Rows are points. Each copy is the shape, with its points in the same order, turned, moved and blurred by noise. Some copies are also mirrored. Which?

Shape (7 x 3):
[[-16  21 -20]
 [-25   9 -38]
 [ 67   3  19]
 [-27  33 -13]
 [ -6 -31  97]
 [-22 -21  41]
 [-19  -8 -14]]
Copy 1:
[[  2  16 -12]
 [-15  29 -13]
 [ 10 -76 -39]
 [ 17  25   0]
 [ -5 -85  72]
 [-17 -33  43]
 [-20   3  -4]]
Copy 1 is: only turned
Copy 2 (7 x 3):
[[  2  30  20]
 [ -4  29  42]
 [ 39 -46 -24]
 [  1  43   6]
 [-62 -40 -64]
 [-42 -13 -25]
 [-19  12  25]]
Copy 2 is: mirrored

Shape, 8 rows:
[[  3  13  18 -13]
 [ 49   5 -39 -39]
 [-30  44 -49  24]
 [ 63 -16 -38  -2]
 [-48  -9  -8  18]
 [-53 -42  25   6]
 [ 18  30  12 -43]
 [-53  29 -35 -25]]
Copy 1:
[[-29  24  -6  11]
 [ 21  53  44   6]
 [ 26  -1 -25  71]
 [ 27  13  58  -8]
 [  3 -12 -52  11]
 [-20 -10 -65 -29]
 [-30  59  11  19]
 [ 18  42 -52  47]]
Copy 1 is: only turned
Copy 2:
[[-21  -9   4  -9]
 [ 54 -16  14 -32]
 [  3  79 -15   8]
 [ 65 -24   0  -1]
 [-15  35  19  41]
 [-49  -4  45  60]
 [ -8  -7  16 -45]
 [ -8  67  46  -7]]
Copy 2 is: mirrored
Copy 3 (8 x 4):
[[-36   8   1  -7]
 [-19  46 -66   0]
 [ -3  22  10  74]
 [ 11  12 -72  -2]
 [ 14  20  43  16]
 [ 19  17  59 -28]
 [-59  29 -15  -9]
 [-20  64  29  43]]
Copy 3 is: mirrored

Shape, 9 rows:
[[ 14 -40  47  -2  31  80]
 [ 14  22  23 -30 -46 -13]
 [  4  15  21   6  -4 -10]
 [ -5 -18  46  29 -20   0]
 [  8 -24 -18  28  37 -24]
 [ 34 -71  39 -57 -29  13]
 [  2  41 -26  61  10   3]
 [-58  43 -34  34  17 -30]
 [-12  53   0  21  30 -65]]
Copy 1, 9 rows:
[[  3  45 -84  33 -28  18]
 [-18  15  50  12 -20   1]
 [  5  10   3  11 -15 -38]
 [-27  -6 -26  42 -28 -35]
 [ 26 -40 -33   0  29 -30]
 [-18 -11 -16  28 -38  78]
 [  5  20  -4   8  52 -76]
 [-15 -11  -4 -48  35 -91]
 [ 33 -28  25 -20   0 -93]]
Copy 1 is: mirrored
Copy 2 (9 x 6):
[[ 30   2  48 -24 -73 -19]
 [-11 -17  -1 -11  32  46]
 [  4  -2   2  11  17  -3]
 [ 18 -46  10  25   2 -11]
 [ 42  15 -18   6  28 -50]
 [ 17 -47  44 -77   1  -8]
 [ 47  31 -44  56  14   7]
 [-10  23 -73  56  17 -25]
 [-15  39 -26  48  68 -18]]
Copy 2 is: mirrored
Copy 3:
[[-24  29  64  35  14  56]
 [ 21  16 -49   8 -29  15]
 [ 14   6 -16  11  11  -6]
 [ 22   4   0  60   9   2]
 [ 22 -47  24  -4  43  -9]
 [ 26  -9  -7  33 -18 103]
 [  6  -9  22  -5   5 -70]
 [-30 -39 -30  -3  33 -74]
 [ 23  -8 -43 -23  53 -54]]
Copy 3 is: mirrored

Shape (12 x 8):
[[ -1   2 -36  10   4  56 -14 -62]
 [-61 -10 -36  31 -39 -12 -18  -4]
 [-36 -37 -18  31  14   8  60   3]
 [ 27  71   6  16 -14  10  31 -22]
 [  0 -73 -11 -52  66 -47  11  11]
 [-11 -25  27  15  -8 -47   9 -30]
 [-37 -12 -15  10  -1   6 -50 -59]
 [-16 -26 -31 -24 -29  24  23  48]
 [  9 -55 -51 -27  -4   6   2   3]
 [-45 -26 -59  39  16   6  29  36]
 [ 28   5 -44  40  22 -16  30  16]
 [ 25  29 -45 -21   3 -98  40  -5]]
Copy 1:
[[ -3  18 -47  21   7  38   4 -66]
 [-19   0 -25  40 -65 -23  42 -10]
 [ 19 -46   5  -3 -18  15  66 -12]
 [ 23  33 -52 -45  11  -9  -6   6]
 [-12 -71  66  31 -15  50 -29  22]
 [  4   7  34 -19 -60   6   1  -7]
 [-22  24  -8  41 -41   5  -6 -64]
 [-38 -23 -22  30   4  33  48  44]
 [-19 -33 -11  47 -24  71   8   9]
 [ 24 -59 -15  50 -11  -8  61   5]
 [ 63 -23 -23  16 -12  16  12  22]
 [ 32 -43 -31 -23 -60  -2 -60  55]]
Copy 1 is: only turned
Copy 2:
[[ -12   37   34  -36  -26  -12   59  -40]
 [ -43   19   10  -27  -43   42  -32  -50]
 [ -13  -12  -37   10  -60   38   39  -35]
 [  21   78  -32  -20   -1   -2    7   19]
 [ -12 -109  -22   11  -25  -27   23   -4]
 [ -41   -5   -5   19  -49   -1  -13   22]
 [ -56   15   47  -22  -22  -11   10  -38]
 [  24  -28   -6  -39  -15   66   16  -26]
 [  22  -51   10  -41  -42    3   25  -31]
 [  -2  -14  -38   -3  -48   45   11  -81]
 [  38   16  -41    3  -44  -14    6  -50]
 [   9  -21  -80  -48  -45  -45  -42   18]]
Copy 2 is: only turned

Shape, 13 rows:
[[ -5  25  48   9   7 -37 -52 -29 -21]
 [-23  25 -53 -10 -26 -46  36  52  14]
 [ 13  14 -19  -9  56 -72  47  26 -49]
 [-13  14  18  10  62  21  17 -33 -29]
 [-22  30  48 -44 -10 -22  14  59  22]
 [ 51 -35 -18   7  31  19   3  16   7]
 [-44 -39 -30  21  47  28 -22  11  40]
 [ 41 -23 -22  27 -18 -19  21 -32  23]
 [ 33  10 -21  58  37  31 -26  25   1]
 [-49 -65  25  50   9  23  -8  10  23]
 [ 24 -70   7   5  17  21  25  28  -3]
 [ 45 -44  10 -36  -1 -71 -22 -11 -32]
 [-42 -21 -61  34  36  35 -22 -36 -44]]
Copy 1:
[[ -3   7  30  24 -35  -4 -12  33 -48]
 [-37  -6 -17 -40  49 -15  62  35  43]
 [ 24 -20 -17  44  55 -25  87  40 -15]
 [ 16   4  -4  68   4  15  10 -34  -9]
 [ -4  20  64 -15  21  22  36  48  48]
 [ 17   7 -17  22  87  -8 -36   9   3]
 [-66 -11  11  19  71  18 -21 -38  -4]
 [-16  -6 -58  17  32 -26 -39  38  25]
 [ -3  34 -41   7  66  39 -18  -6 -42]
 [-52 -53  13  18  42  54 -49 -13   7]
 [ 21 -34   2  19  84  17 -37  10  27]
 [ 31 -36  20  23  34 -71 -14  63 -18]
 [-19 -38 -35  12  26 -14  -2 -74 -45]]
Copy 1 is: only turned
Copy 2 (13 x 9):
[[ -3  43  54   7  35   5 -60   1  11]
 [-49  -7 -24  36 -11 -68  26  25   9]
 [ 26  -7 -25  20  67 -74   6  27  49]
 [ 16  12  47  20  84  22  30  21   8]
 [ -1  52  -3  -9 -19 -32   5  65 -28]
 [  2 -45  -8 -36  34  16  25   0  -4]
 [-26 -24  38   0  31   1  38 -15 -76]
 [-25 -41  39 -15   5   4  29 -32  44]
 [-16  -9 -30  -7  49  47  23 -33 -24]
 [ 38 -17  59   9  -9  14  43 -37 -70]
 [ 39 -52   8 -24  -5  -2  22  -7 -17]
 [ 18 -40  24 -25  11 -34 -71  10  42]
 [-19 -46  40  76  67  30  12 -12 -23]]
Copy 2 is: mirrored

Shape, 12 rows:
[[ 86 -19  -2 -45 -28  19  22  12  23]
 [-44 -58  26  -8 -20   9 -36   3  -2]
 [-22   9  31  13  70  18 -36  27 -47]
 [-40 -20  35  -7 121  16 -37 -24  22]
 [-32  -1 -55 -10 -14  22  26 -29 -57]
 [-22 -39  38 -19  -7  12 -31 -25 -68]
 [ 62 -44  34   7  -8   9  26 -16  44]
 [-20  11   2  -6  -8 -52 -37 -24  14]
 [ -1  23 -73   0 -40 -25 -32 -22  34]
 [-11  25  33   5 -13  25 -47 -20  16]
 [-37  15  38  12 -42  -5  -9  -2  25]
 [-33  28  23 -22 -22  -1   4  -9  46]]
Copy 1 (12 x 9):
[[  2 -50 -32  63 -31   2  21 -60  -1]
 [-20   1 -13  -1  47  -3 -70  -5  17]
 [-16 -21 -15  -7  17  20 -26  96 -27]
 [ 28  19 -54 -16   6  57 -74  67 -67]
 [-16  12  25 -24  40  47  43  -6  23]
 [-69  -4 -17 -15  47  -2 -24  10 -18]
 [ 33 -38 -58  10 -21 -28 -14 -48 -15]
 [-12  36  25  -8 -33 -12 -42   1   2]
 [ 13   8  66  -7 -48  35 -23 -37  43]
 [  4 -25  37  -4   6  -8 -47   6 -38]
 [ 22   7  39   4  21 -47 -40  -4  -4]
 [ 38  22  36  29   9 -20 -29 -13 -20]]
Copy 1 is: mirrored
Copy 2:
[[ -8 -33  -8 -87   3  12  48  22  18]
 [ 27  41  56 -14  35   8   4 -51  30]
 [ 70  51   1  31  -7   8 -24  25  58]
 [ 34  85  54  63  20 -13  23  69  38]
 [ -7  17 -12  12   0  69 -40 -24 -30]
 [ 77  41  48 -14  -2  36 -11 -32  -3]
 [ 21 -25   0 -38  33 -18  76   6   0]
 [ 11 -27  57  16  12 -27 -31  -7  12]
 [-50 -64  35  18  18  25 -28 -15  24]
 [ 23  -7  44  24 -32  -5  23 -27  43]
 [  4  -5  25  18  -8 -36   3 -59  17]
 [-29   6  27   7 -23 -40  12 -26  13]]
Copy 2 is: mirrored
Copy 3, 12 rows:
[[-19  -7  -3 -70 -25 -14  15  69  38]
 [-52   2  -5  23 -19  -9  16 -28 -34]
 [ 20  77 -22   7   1 -21   1   0 -87]
 [ 22  97 -24  17 -22 -17  76 -41 -52]
 [ 36 -38 -48   8  33  20 -16 -19 -23]
 [ -7 -17 -20  -7 -27 -50 -16 -29 -78]
 [ -2  13  39 -49 -67  -8   6  12  40]
 [  9  10  37  58  13 -48   9   7  -9]
 [  2  -1  -2  37  56 -34  -7  -1  57]
 [ -8  38 -24  39 -31 -55 -14   6  -2]
 [-18   2   5  66 -38  -8  -9  10  -2]
 [  7   6 -28  61 -35 -10  15  26  16]]
Copy 3 is: only turned

Shape:
[[ 14   2 -56  50 -38 -10 -12  14 -49 -22 -30]
 [ 35  36 -42  -9 -22   4  12  23 -75 -27  -9]
 [-11 -36  43 -44   0  51 -46  41  34  49  -2]
 [-37 -40  18 -12   4  12 -55  46 -15  86  55]
 [  9 -29   2  11  -5  59  -5  18   8  69  16]
 [ 51  20 -16  35 -48  -8 -13  14 -34 -32  26]
 [ -4  11 -23  38  -6  14  23   8 -49 -14  -5]
 [-19 -25  33  49  86  49 -30 -28  18 -26 -12]
 [-25 -31  53 -21 -44  39 -27   2 -22  54  18]
 [ -8 -43  44  37  48  20  -6  -7  27 -21 -59]
 [-15   3  16  18  -5  55 -66  16 -19  60  -7]
 [  7 -34 -18  16  42  20 -28 -56  -1   0 -29]
 [-36 -14 -28 -17 -43  54 -28  25  -8  16  30]
 [  2  58 -26   9 -41 -19  13   6 -11  -2  -2]]
Copy 1 (14 x 11):
[[ 16 -58 -65  35 -24  19  15 -36  32 -30 -23]
 [ 32  -2 -32 -12  -9  39  28 -46  21 -46 -10]
 [-15 -19 -17  -6  16  40  27 107 -53  26  21]
 [ -1 -43   8  11 -41  59 -22  75 -96   2  -4]
 [-13 -65  11   0 -21  37  67  44 -48  20 -10]
 [  5 -30 -17  16 -14 -24  18 -12  20 -73 -21]
 [ -5 -24 -18  17 -34  28  24 -24  34   3 -32]
 [-88 -56  14  35  -3  47 -11  42  50  48  27]
 [ -6 -34  -1 -24   4  21  -2  68 -57  16 -48]
 [-49 -35 -13  66  26  25  14  56  50  61   1]
 [-50 -54 -41  -4 -15  57   9  44 -57  -2 -15]
 [-28 -85 -12  19  17  22   0   0  26  44  41]
 [ 20 -38 -39 -45 -55  26  21  53 -16   4  -7]
 [  1   8 -46   2 -29 -29  20 -34  -5  -4  -7]]
Copy 1 is: mirrored
Copy 2:
[[-43  -3 -35  34 -48 -44  39   6 -36  67 -10]
 [ -3  26 -37  28 -95 -54  21  19 -33  15  27]
 [ 47  27  73 -29  14 -18 -29  21  32  13 -26]
 [ -2  -5  79 -10 -16 -43 -78 -19  50  49   0]
 [ 19 -12  28  -6 -15 -16   2  11  67  42  -4]
 [-27 -14 -34  43 -79 -48  19  24  -5  15 -40]
 [-24 -10 -16  21 -59   1  20  21 -12  37  13]
 [ -9   9  38  15   3  89  34 -42  -8  -9 -20]
 [ 16 -37  76 -39 -23 -40 -20  28  22  14 -16]
 [ 23  -8  27  25  25  58  24  -7 -43  17 -30]
 [  9  17  67 -35 -45 -19  -4  -6  18  56 -33]
 [ -2   1  -5  -6  15  17  48 -52 -11   7   0]
 [-37  24  34 -33 -17 -51 -17  36  26  22   3]
 [ -8  -6 -60 -12 -72 -27 -12  31 -22  35 -21]]
Copy 2 is: mirrored

Shape (18 x 12):
[[ -44  -12  -12  -32   44  -37   24   28  -36  -17   22    5]
 [  16   49    4  -20   32   51    8    9  -41   33  -42   22]
 [ -22   50   34  -37   63   33  -68  -32  -18    8   -9   31]
 [  25    7   17   -6  -24  -71  -40   10   40   35    1  -40]
 [ -11   24  -54   19  -11    2   -8   -3  -58   37   18   45]
 [   9  -13  -11   45   -3   50   11    7  -63   31   19  -33]
 [  33   40  -40   27  -10   15  -54    7   34   -7  -58  -61]
 [  21   31  -18   -1    7 -102  -34   38   -7  -32   -8  -16]
 [  -9  -77  -26  -50    5   44  -74   18  -76    3   -2   11]
 [  12   -8   -8   16  -19  -29    0   -2   30   31   32    1]
 [  45   13  -34   -3   36   28  -15   30  -12    9    4   19]
 [  -2  -26  -11    7  -18   -6    9  -63   19  -13    1   19]
 [  47  -41  -53  -14  -10   -5  -21  -23  -54  -29   -9   19]
 [   4  -26   14   32  -23   11  -73  -27   12  -13   67   22]
 [  -1    4  -24  -13   -1  -17   14    9    3   45    5   -4]
 [  25  -23  -80  -28   13  -23  -55   50  -26  -10   26  -39]
 [ -36  -35   54   11    2   49   -4   34   29  -15  -56  -18]
 [   7   -8    4  -69  -90    7  -54    4  -40   29   38  -11]]
Copy 1 (18 x 12):
[[-54   9  15  51  13  14  13  30  22  19   1 -36]
 [ 47  40 -24  31  -5  19  65 -17  11 -15   4   2]
 [ 33  92  -1  14  40   8  35  35  62 -38 -30   8]
 [  9 -22   5 -57  17 -19  19  -6  47  28 -80 -54]
 [ 10  25 -23  53  32 -60  17 -41 -19  -4   0 -17]
 [  2  14 -74  35  -2  13 -16 -71  17   5  -4 -22]
 [ 39 -30 -42 -23 -28 -32  48 -39  92 -53 -30 -58]
 [  6 -53   8  -7  28 -31  27  49  39  24  -7 -86]
 [-41  -4 -93  31  14 -22 -16  38  28  -7 -25  67]
 [-11 -16  13  -3  41 -11   6 -54  19  13 -56 -33]
 [ 27 -25 -13  50  31   9  53 -22  39 -11 -14   4]
 [-32   3  13 -31  42  -2   1 -37 -16 -48 -33 -26]
 [-26 -45 -56   5  49 -26  17   5 -17 -37   3   2]
 [-13   9  -9 -18  88 -34 -53 -37  69 -15 -37  12]
 [-11   0  -3  15   6  -1  42 -28  12  11 -48 -25]
 [-47 -63 -59  39  25 -43  34  18  73  10 -31 -18]
 [  5   1  15 -22 -63  42 -30 -16  61 -21  -5  19]
 [-34  18 -61 -53  46 -54  25 -26  26  66 -24  36]]
Copy 1 is: only turned
Copy 2, 18 rows:
[[-45  23  22 -31  32  -4 -45   4  23 -22 -70  53]
 [  6 -13  16  12  24  38  31  29 -55   2 -54   2]
 [-27   0  50 -33  62  13  31 -17 -89  23   1  28]
 [-38  32  59   3 -26 -17  32  -4  57 -19  48   3]
 [-16 -20 -41  -5 -10  30   6  14   5  50 -33  52]
 [ 21   3  -2 -37 -14  34 -34  67   8  39 -21 -17]
 [  1  43  -7 -17 -64 -27  50  10 -35 -20  24 -42]
 [-48  70  36  13 -39 -35  15 -41  37   3 -28  20]
 [-19   6  43 -18 -36  -7 -57  75 -70  24  -7  98]
 [-13 -23   9 -10 -13  -6  -9  -3  55  -4  30   7]
 [ -3  -2  -5  26   3 -30  -8  31 -30  11 -31   3]
 [ 24 -54  30 -53 -26 -14 -10 -31  18  -4  -6  26]
 [ 29  -8  27 -11 -69 -42  -8  14 -10  37 -45  52]
 [  8 -16  13 -29 -14 -16 -57 -25  -7  57  66  24]
 [-19 -12   4 -12   3   2  12  23  35 -21 -10  17]
 [-32  65  -7   1 -32 -72 -20  48   2   9 -14  51]
 [ -8  -7  60 -31 -29  46 -51   4 -47 -64   6 -30]
 [ 32  37  43  -3 -21  29   2  47  17  11  56 112]]
Copy 2 is: mirrored
Copy 3:
[[-66  16  -3 -39  -2  -2  37  30  22  64 -13   5]
 [ 33  83 -17  10  25   9  34 -31   3  45  11  58]
 [-19  88  56  63   9  20  44  -6  30   1  -7  58]
 [ 28  -6  85 -35   1 -42  -2  14 -21 -14  -2   4]
 [ -5  59 -19 -40 -38  -5 -24   5  44  31  46  33]
 [ 25  41 -14  -2 -24  32 -18 -22  -5  72  40 -20]
 [ 60   9  43  44  -2 -61  25 -42  26  13  33 -23]
 [ -9  27  33 -54 -38 -78  64  26  12  -5 -11 -23]
 [  5  40  -3  32 -63  33 -39   5  50  64 -81  19]
 [  8   4  32 -43   4 -16 -26  32   8   1  30   0]
 [ 44  66 -23   3   8   2  15  24  49  35   2  -1]
 [ -7 -38  -7   8 -21  12   6  11  20 -21  37  33]
 [ 29   1 -40 -15 -62   5  13  14  50  11 -17  19]
 [-11  26  28  24 -42  29 -39  21  19 -54  20 -34]
 [  8  14  20 -42  16 -25 -11  13  22  40  31  30]
 [ 24  18  29 -29 -35 -34   3  24  81  50 -37 -51]
 [-20  -1  -7  60  49 -19 -23 -23 -44  35 -21   0]
 [ 26  20  50 -64 -30  24 -58 -40  30  -3 -48  17]]
Copy 3 is: mirrored
Copy 4:
[[-64   7  20  23  38  -3  -9   2  22  49  31  16]
 [ -1  38 -13  -8  46   3   6 -31 -84  11  -6   7]
 [ 16  36  22 -37  15  64  -4 -55 -30  -5  45  -3]
 [-13 -27 -26  13  49  22  54 -46  67 -10 -63 -12]
 [  7  45 -30  26  13  20   5  36 -21  52 -17 -20]
 [-16  -2 -29  46   5  -9  81  16 -60  24   4 -13]
 [-24  -1 -22  38  79  43  36 -12 -29 -86 -53 -30]
 [-49  35  -5  -3  79   2  31  19  78 -32 -35  11]
 [-68  -8  74 -12 -30  47  32  23 -61  35 -18 -52]
 [ 19 -35 -24  35  40   4  23  -8  33  24 -30 -18]
 [ -9  11  10  -5  78   2  17   4 -45  16  -8 -32]
 [ 21 -60 -18  22  -3   5 -18  17   6 -16 -19  -8]
 [-34 -12   5 -27   9  -3   3  72 -22 -11 -30 -39]
 [ 50 -27  35  22  -8  35  50  23  29  -8  11 -59]
 [-23 -14 -27  34  45   5   7 -16   0  35 -25 -13]
 [-89  14  23  18  61  19  34  33   8   8 -26 -75]
 [  1 -48  66  61  34  25  35 -38 -42 -21 -18  55]
 [-19  30  27  18 -45  -8  34 -35   9  20 -74 -80]]
Copy 4 is: mirrored

Shape (18 x 12):
[[  1 -52  22  16  58  27  21  33 -42  12 -92   6]
 [ -4  -5 -90  -2  46  22 -15  15  24  16 -65   6]
 [ -4 -64  -6  44 -30  28 107   1 -43  24  -5   5]
 [ 35  16 -26  13 -29 -56   9 101  59 -72  14  19]
 [ 81 -23 -73 -29  21 -14 -31  -1  36   9 -40  19]
 [-16  29   5  11 -50  55  45  -6 -16 -37 -15  28]
 [ 16  46 -48  25  -9 -17   4 -29 -64 -11 -45   6]
 [ -3  -4  -8  15   8  34  16 -38  12 -14 -17  74]
 [-14  20   8  13   5  16  14 -67  -6 -35 -26 -34]
 [-16  18 -13 -61 -28 -14  22  28  -6  21 -18  21]
 [  5 -35 -47  16 -18  -7 -52  17   0 -19  13 -12]
 [ 44 -49 -16 -21   9  -7 -61  39  19  16  -8  10]
 [ -2 -41  38  94  -1 -22  -3  37  46 -20  23 -33]
 [-10  14  74   8  18  55 -25  17 -13  19 -10  11]
 [  2 -14 -36 -48 -21  29 -41 -12 -27  15  -1 -21]
 [ 13  38 -18 -40  -4  60  14 -26  -4  26  17  17]
 [ 46  -9 -60 -21 -16  43 -44  10   1  -1 -49  35]
 [ 12  -3  -6   6  61   5  34  36  12 -35   6  29]]
Copy 1 (18 x 12):
[[ 25  11  44 -40  73  49 -24  38 -62  18  -9  51]
 [ 19  19 -12  10  49  17 -24   7  10 -60  55  72]
 [-62 -25  -1 -25  53  51  -2  16  27  68 -54  21]
 [ 25   2  -7 109  33 -19 -31 -43  13  75  78 -19]
 [ 70  15 -27  26  41 -43 -39  33  55  -8  39  76]
 [-56   7 -12 -37  12 -29  23 -28  -7  51  18  -2]
 [-39  45  35  -9   9 -54 -39 -23  18 -12 -15  46]
 [-32 -22 -11 -10   1 -34  13  31 -13  34  34  73]
 [-27  28  54 -28 -25 -27  36  31   7  -5   5   7]
 [ 12 -67   6   3  30 -34  -5 -36   5  -3   7   0]
 [ 10  14 -30  36 -10   2 -58  29  15  -1  25  -4]
 [ 79  -8 -37  35  17 -11 -50  38  -6   9  11  18]
 [ -1  25  10  82 -21  66  10  40 -16  76  -6  -9]
 [  8   2 -25  -3  -1  -7  37  22 -90  20 -29  11]
 [ 19 -13 -35 -19  -1 -34 -34  23  12 -43 -10 -16]
 [-18 -18 -51 -17  27 -61  34   4   6 -20 -12  15]
 [ 34  19 -50 -24  21 -38 -43  13  14  -3  42  53]
 [-20  -8  14  51  66 -20   5  36 -33  34  40  20]]
Copy 1 is: only turned
Copy 2, 18 rows:
[[-37  -5 -25   7  52 -84 -72  23 -29   9  50 -13]
 [-12 -41  57  60  49 -50 -40  -5   9 -58  15   4]
 [-36  20 -40  57   7 -39  -6  -8 -38  90   1  44]
 [ 19 -47  20  51 -50  80 -64  61  31  -2 -27 -45]
 [ 21 -82  17  24  45 -35   1  -8  46 -48 -20 -30]
 [-33  46  -5  23   7  27 -41 -26  42  35  21  38]
 [-67  -2   3  10  -1 -26   1  31  54 -39  10  56]
 [ -8 -19 -25  19  20  15 -33 -60   9 -13  35  44]
 [-51  13  42 -41  -1  -3  -4 -22   6   5  42  36]
 [ 28  31  11   7  36   2 -40  25  13 -16 -40  34]
 [ 17  -1  22  31 -46 -28   4  -5  16 -37  10 -33]
 [ 58 -31  -2  20   8 -39 -13   6  13 -39   9 -59]
 [ 21 -34  17  20 -76   9 -20  33 -40  49  75 -27]
 [ 28  53 -18 -26  35  -1 -39  11   2  -1  96   0]
 [ 16  51  28  -2  19 -45  20 -14  25 -39  -8 -11]
 [  9  38  12  12  70  20  21 -24  25 -18  16  32]
 [ 13 -10   9  41  39 -33 -23 -26  75 -41  10 -21]
 [-22 -28 -12  27  28  38 -41  15 -31 -18  22 -21]]
Copy 2 is: mirrored
